Each point is reached from the start by the listed moves, each made once or not at all, plus a little noise. Say if it took an odd or an even number of moves. Then give how often each move was made.
(in the rows, 128 means zero)

Moves:
(1): [175  76 115 145]
(2): [114 128 121 197]
Start: [101 100 128 120]
Points:
[135  47 112 202] => even (1, 1)
[150  42 116 137] => odd (1, 0)

Moves:
(1): [150 157 122 144  91 105 155 135 113 126]
(2): [118 175 156 137 150 115 108 122 150 115]
(3): [126 129 143 148 140 143 159 109  71  90]
(4): [ 91 122 119 132 120  86 176  89 132 155]
(5): [140 115 111 174 142 105 122 159 113 118]
(6): [136 141 102 104 153 126 125 126 147  93]
(7): [138 139 119 135 129 116 177 140 118 129]
(8): [114 153  88 149 115 159 120 110 135 155]
Start: [116 164 118 132 140 124  97 136 130 130]
Points:
[144 220  59 243 119 114 194 146  41 108] => odd (1, 0, 1, 0, 1, 0, 1, 1)
[ 98 249 105 141 146  44 150  95 160 105] => even (1, 1, 0, 1, 0, 1, 0, 0)
[159 247  85 187 164  54 146 177 134  70] => odd (1, 1, 0, 0, 1, 1, 1, 0)

Moves:
(1): [125 139 112 112 121 143 133 107 118 153 123 103 118 114 101 118 143 121
  91 133]
(2): [128 145 165 128 131 131 121 125 115 135 145 123 145 124 135 130 133 134
 117 144]
(3): [104 102 155 112 127 132 112 117 135 134 107 126 133 123 111 105 131 120
 135 105]
(4): [104 115 123 144 127 148 129 134 135 126 132 103 135 119 121 112 112 127
 110 146]
(5): [105 145 120 129 145 135 117 129 133 125 133 127 136 128 137 122 134 128
 135 123]
(6): [134 135 127 119 107 151 137 125 136 109 170 135 120 141 111 141 118 104
 130 133]
(7): [134 142 130 130 136 131 122 146 107 124 138 134 128 137 124 126 138 130
  93 101]
(8): [131 137 130 120 118 129 110 129 129 129 136 118 128 124 143 109 106 116
 149 128]
(9): [135 130 136 124 136 120 137 131 150 138 132 136  99 141 142 110 126 125
 105 132]
(10): [108 135 118 112 113 111 136 131 130 122 128 122 134 133 131 141 112 129
 116 133]
(11): [139 104 142 129 143 124 139 131 123 119 125 114 122 112 143 150 127 110
 115 131]
(12): [115 133 130 133 124 117 119 118 119 137 130 151 125 117 132 134 123 131
 118 123]
(13): [128 127 112 131 121 121 135 131 134 141 138 118 131 126 143 131 149 126
 125 127]
(14): [138 115 128 125 140 117 119 115 117 134 131 118 149 144 113 136 111 133
 114 151]
(15): [122 127 139 172 115 137 141 104 112 118 125 114 116 164 119 125 136 124
 139 128]
(16): [133 134 123 131 118 146 112 122 140 140 113 139 142 131 131 148 129 119
 124 128]
(17): [115 123 114 136 138 131 104 159 140 126 128 123 102 136 110 140 130 128
 143 140]
(18): [133 115 129 112 134 153 130 125 134 130 131 121 119 127 152 148 122 161
 135 107]
Start: [123 116 141 126 132 117 148 131 134 129 121 147 143 128 122 111 130 141
 133 123]
Points:
[ 63 152 107 138 114 135 120 121 131 135 128  88 108 158  95  99 123 119
 138 140] => even (1, 0, 0, 0, 1, 0, 0, 1, 0, 1, 0, 0, 0, 0, 1, 0, 1, 0)
[106  93 105  95 131 191 129 147 135 132 158  78 131 142  78 191  90 122
  24 143] => even (1, 0, 0, 1, 0, 1, 1, 0, 0, 1, 1, 0, 0, 1, 0, 1, 1, 1)
[ 88 129 203 145 142 170 118  87  94 151 108 102 160 136  98 109 179 105
  56  89] => even (1, 1, 1, 0, 1, 0, 1, 0, 0, 0, 1, 0, 0, 0, 1, 1, 0, 0)
[ 73  96 146 135 101 215  78  95 121 153 148  98 122 167  52 116  93 119
  78 110] => even (1, 0, 1, 1, 0, 1, 1, 1, 0, 0, 0, 1, 0, 1, 1, 1, 1, 1)
[ 34 185 128 156  91 167 115 131 109 138 209  84 123 154  93 105 127 101
  63 144] => even (1, 1, 0, 1, 1, 1, 1, 1, 0, 1, 0, 1, 1, 0, 1, 0, 1, 0)
[145 115 122  89 133 168 140 160 153 146 192  99  59 134 137 132 138 111
  67 102] => odd (1, 0, 0, 0, 0, 1, 1, 1, 1, 0, 1, 0, 1, 0, 0, 0, 1, 1)
[ 68 118  80  89 134 168 144 137 183 154 188  75 108 160 104 129 108 143
  54 169] => even (1, 0, 0, 1, 1, 1, 0, 0, 1, 1, 0, 0, 1, 1, 0, 0, 1, 1)
[ 31 103 153 114 161 122  96 137 104 169 147  74 164 103  86 122 136 123
   7 145] => even (1, 1, 1, 1, 1, 0, 1, 0, 0, 1, 1, 1, 1, 1, 0, 0, 1, 0)
[102 128 197 130  85 189 139  66 121 150 136 120 146 158  60 108 150  95
 104 124] => even (1, 1, 1, 0, 0, 1, 0, 0, 0, 0, 0, 0, 0, 0, 1, 1, 0, 0)

Moves:
(1): [138 136 125 155 123 129 132 133 119 130 117 123 138 143 115 139 132 149
 124 107 137 165 126 132]
(2): [127 125 115 125 121 117 135 137 109 124 134 135 127 135 138 125 123 132
 121 121 117 143 118 123]
(3): [120 143 144 132 132 120 140 128 139 134 118 126 117 125 127 117 106 150
 139 117 134 151 142 134]
(4): [135 112 146 132 121 137 124 146 109 118 137 121 124 146 134 143 126 122
 142 118 127 131 126 161]
(5): [125 127 126 119 129 130 122 131 134 120 107 136 117 128 112 116 111 130
 111 128 122 123 108 136]
(6): [124 133 130 155 152 134  95 118 121 129 133 111 144 126 140 162 132 128
 125 116 122 129 114 133]
(7): [120 149 139 132 110 138 151 130 138 109 147 137 125 133 128 132 125 127
 157 127 127 131 133 118]
(8): [125 171 144 104 114 126 120 139 104 125 119 143 124 129 135 146 148 131
 107 114 121 139 125 134]
(9): [131 118 111 134 119 130 146 125 136 118 145 146 142 129 138 147 126 126
 116 125 129 119 140 120]
(10): [147 143 137 133 127 105 153 121 134 153 103 129 143 122 109 127 125  98
 146 128 135 116 117 136]
(11): [136 110 121 133 126 135 120 134 138 120 144 132 133 137 144 146 122 129
 120 131 142 148 135 117]
(12): [114 103 136 157 115 120 131  98 117 136 135 135 136 123 117 110 137 147
 119 155 138 128 144 121]
(13): [143 113 143 123 139 136 140 139 124 112 114 138 139 126 131 127 132 107
 105 113 156 139 112 128]
(14): [120 129 130 129 118 158 116 122 118 123 158 132 154 130 136 113 101 120
 145 111 103 154 123 137]
(15): [152 115 144 117 130 137 121 103 145 128 136 118 102 107 163 141 154 148
 106 136 115 123 122 127]
(16): [143 124 131 135 125 134 119 131  86 142 141 129 128 145 147 122 125 139
 125 126 145 127 128 129]
(17): [125 137 117 117 143 134 129 109 139 124 134 148 114 146 142 114 146 121
 113 133 128 130 152 121]
(18): [126 120 125 119 115 130 123 117 125 128 135 126 129 137 131 123 132 130
 121 126 138 128 124 129]
(19): [112 138 131 140 138 129 116 125 146 132 144 125 122 115 121 138 140 125
 111 136 117 137 118 131]
(20): [149 106 117  96 156 153 117 112 144 139 135 128 133 103 144 132 114 147
 148 138 141 125 121 121]
(21): [117 127 125 118 132 139 139 136 124 153 117 134 134 133 132 125 124 132
 127 129 118 151 134 130]
(22): [134 140  79 142 103 123 119 131 118 131 116 108 129 139 138 116 133 146
 143 128 126 126 120 139]
(23): [126 111 130 132 108 128 129 137 126 135 128 133 106 103 128 146 136 139
 123 127 126 130 116 117]
(24): [141 127 129 139 136 132 143 102 145 104 124 122 105 121 110 119 102 122
 119 134 146 138 130 125]
Start: [ 93 114 115 127 144 150 160 125 138 135 133 122 118 105 130 136 117 142
 140 120 111 138 127 127]
Points:
[142 111 130 122 112 219 128 118  85 103 192 169 114 165 217 184 128 178
  67  68  99 219 130 159] => even (1, 0, 0, 1, 1, 0, 0, 1, 1, 0, 1, 0, 0, 1, 1, 1, 1, 0, 0, 0, 0, 0, 0, 0)
[117 113 124  96 151 231 142 113 121 105 192 172 160 130 176 179 133 141
  91  61 127 228 114 161] => even (1, 0, 0, 1, 0, 0, 0, 1, 1, 0, 0, 0, 1, 1, 0, 0, 1, 1, 1, 1, 0, 0, 0, 0)
[130  89  51 139 134 169 142 104 115 145 157 104  73  70 160 138  94 196
 134 136 135 170  82 117] => odd (0, 1, 0, 0, 0, 0, 0, 0, 0, 0, 0, 0, 0, 0, 0, 1, 0, 0, 1, 1, 0, 1, 1, 1)
[141  48 137 102 147 227 194  82 195 114 174 159  61  58 195 176  72 203
  76 120 176 216  98  98] => even (0, 0, 1, 0, 1, 0, 1, 0, 1, 0, 1, 0, 1, 0, 1, 1, 0, 1, 1, 1, 1, 0, 1, 1)
[ 96 121 133  80 118 194 197 144 104 149 173 187 108  84 194 182 112 191
 106  84 146 223 101 104] => even (0, 1, 1, 0, 0, 0, 1, 1, 1, 0, 0, 0, 1, 0, 0, 1, 0, 1, 1, 1, 1, 0, 1, 0)
[120 129 100 111  97 204 100 137  63 130 152 113  97 114 185 195 118 201
 163  88 128 149  63 163] => even (0, 0, 0, 1, 1, 1, 1, 1, 0, 0, 0, 0, 0, 0, 0, 1, 0, 1, 0, 1, 0, 1, 1, 0)
[103 147 112 114 209 193 125  89 125 153 167 147  90 114 203 174  90 192
  86 108 134 249 135 113] => odd (0, 1, 1, 0, 0, 1, 0, 1, 0, 0, 1, 0, 0, 0, 0, 1, 1, 0, 1, 1, 1, 0, 0, 1)
[142  54 155 223 108 172 163  90  35 134 156 120 155 128 130 155  83 140
 118  67 166 232  69 161] => even (1, 1, 0, 1, 0, 1, 0, 0, 0, 1, 0, 1, 1, 1, 0, 1, 0, 1, 0, 0, 0, 0, 1, 1)
[101  56 164 142 117 198 206 121 123 151 135 142 120  99 137 150  98 212
 164  97 173 239 123 137] => even (1, 0, 1, 1, 0, 0, 1, 0, 0, 0, 0, 1, 1, 0, 0, 0, 0, 1, 0, 1, 1, 0, 1, 0)
[147 135  56  98 143 211 142  55 139 145 139 143  74 117 195 150 139 224
  45 115 131 207 110 135] => odd (1, 0, 0, 0, 1, 0, 0, 1, 1, 0, 0, 0, 0, 0, 1, 1, 1, 1, 1, 1, 1, 1, 0, 1)
[172 116 110 115 142 199 166  73 128 111 146 141 101  74 223 192  99 160
 116  58 117 215  85 162] => odd (0, 1, 1, 1, 0, 1, 0, 1, 1, 1, 0, 0, 1, 1, 1, 0, 1, 0, 0, 1, 0, 1, 1, 1)
